Each row is a point. The window is the flat piece filled in between its corners: a triangle in 3 columns, a solid with four corners in 4, and so on. A path goes straight from each point to the next, and from the last back to the first. After which points does the path pass through the window?

Window, 3 rows:
[[ 2.7  1.9 -0.6]
 [-5.7  0.9  2.4]
 [ 1.1  1.3 -2.5]]
Path:
(1): [-3.5 -0.1  2.6]
(2): [-1.7  0.3  1.3]
(3): [-2.1  2.7  0.4]
(4): [-1.6  4.9 -1.1]
(5): [0.4 0.3 0.8]
(6): [ 3.2  0.2 -1.7]
(7): [ 3.1  3.2 -2.1]
(8): [-1.0  3.5 -0.6]
(9): [-0.5 -1.1  0.7]
(10): [-6.8 -0.8  2.0]
(11): [-6.8  4.6  2.6]
(12): [-5.1  3.0 -1.0]
Through the window after points: 2, 4, 8, 12

Window, 6 rows:
[[-0.6 -5.5  3.7  0.2  0.4  3.9]
 [ 0.8  0.5  2.7  0.4  4.4 -1.1]
 [-1.0  0.1 -3.3  2.4  1.1 -0.5]
 [-0.8  5.2  5.7 -4.0  1.3 -2.0]
 [ 8.6 -4.2 -1.9 -4.6  6.0 -4.7]
 [-2.5 -2.8 -2.5  3.5  0.8 -3.5]]
Path:
(1): [-2.4  2.1  1.8 -2.0  2.8 -1.0]
(2): [ 1.5  2.2  4.0 -1.0  0.9 -2.4]
(3): [ 2.4 -0.7  0.8  1.3  0.0 -0.9]
(4): [-2.6 -0.5  1.5 -2.7  3.3  0.4]
(5): [-2.0  1.1 -0.7 -2.7  4.0 -0.7]
(6): [ 3.3 -1.1  1.3  0.0  1.7 -0.4]
(7): [ 5.1 -2.2 -0.6  0.7 -0.2 -3.9]
(8): [ 0.1  0.4  0.2 -1.5  4.6 -0.9]
(9): [-0.8  0.9  1.0 -0.9  6.1 -0.8]
(10): [ 2.1 -0.6  2.9  1.2  2.2 -1.7]
(11): [ 2.8 -0.6  4.8 -2.4  1.8 -2.4]
(12): [-0.7  0.5  1.8 -5.8  6.3 -0.3]
Through the window after points: 1, 3, 7, 9

Window, 9 rows:
[[-0.3 -5.3 -2.4 -0.4 -1.2  2.5 -1.2  2.0 -3.2]
 [ 5.6 -1.8  3.9 -3.0 -5.1  2.8  3.2 -3.6 -3.3]
 [ 0.1 -0.6  0.1 -0.6 -2.5 -3.9 -4.6 -0.8  5.3]
 [-4.4  0.8  2.0  3.1 -2.8  6.6  1.4 -5.5  1.4]
 [-0.7  0.4  0.1  0.7  6.7  1.7 -1.4 -2.9 -1.4]
 [ 6.0  0.4 -1.1 -2.2 -0.5  0.4 -6.7 -2.9  5.4]
 [ 0.3  2.4 -3.9  0.2  2.4 -3.5  4.0  2.9  3.9]
 [-2.1 -3.5 -3.0 -3.0  2.1  2.8  1.1 -1.3  0.4]
 [ 2.7  2.5 -1.6  0.5  1.0 -2.5 -2.6 -5.7 -1.7]]
Path:
(1): [ 2.7 -3.3 -2.5  1.7 -0.7  1.5 -1.1 -1.7  0.7]
(2): [ 0.5  1.1  0.1 -3.2 -2.3 -0.8 -2.1 -0.4  1.9]
(3): [-0.7  3.8  0.1 -4.4  1.3  2.4  1.1 -2.3 -1.5]
(4): [-0.1 -5.4 -0.5  3.7  0.5  2.4 -3.7 -3.8  0.8]
(5): [ 1.1 -2.6 -1.4  4.0  0.3  0.1  0.4 -3.5  1.1]
(6): [-3.9  2.8  2.3 -5.5 -4.4  0.6 -4.8 -0.5  5.3]
(7): [-3.9  4.2  1.5 -1.7  0.4  4.6 -1.9 -0.2 -3.4]
(8): [-0.3 -2.5  0.0  3.9  0.1  2.6  1.6 -7.0  3.5]
(9): [ 0.3 -3.4 -0.3  3.0  2.7 -1.6 -1.0 -3.3  5.3]
(10): [-0.6  0.9 -1.7 -5.7 -3.5  0.5 -2.9  0.7 -0.2]
(11): [-2.6  0.0  0.5 -5.1 -2.6  1.5 -4.6  0.0 -2.1]
(12): [ 3.6 -2.3 -2.2  1.5  1.9  1.7 -0.5 -2.7  3.0]
(13): [ 1.1 -4.3 -1.4  0.9 -0.3  1.6  0.4 -0.8 -1.1]
(14): [-0.8 -2.3 -1.9 -1.5 -1.4  2.0 -2.4  1.3 -2.1]
(15): [ 1.9  2.3  1.8 -4.0 -3.3  1.7 -4.7  0.7  0.1]
(16): [ 2.7 -1.5  0.2  1.2 -1.2  0.3  1.2 -4.1 -0.1]
Through the window after points: 5, 7, 9, 11, 13
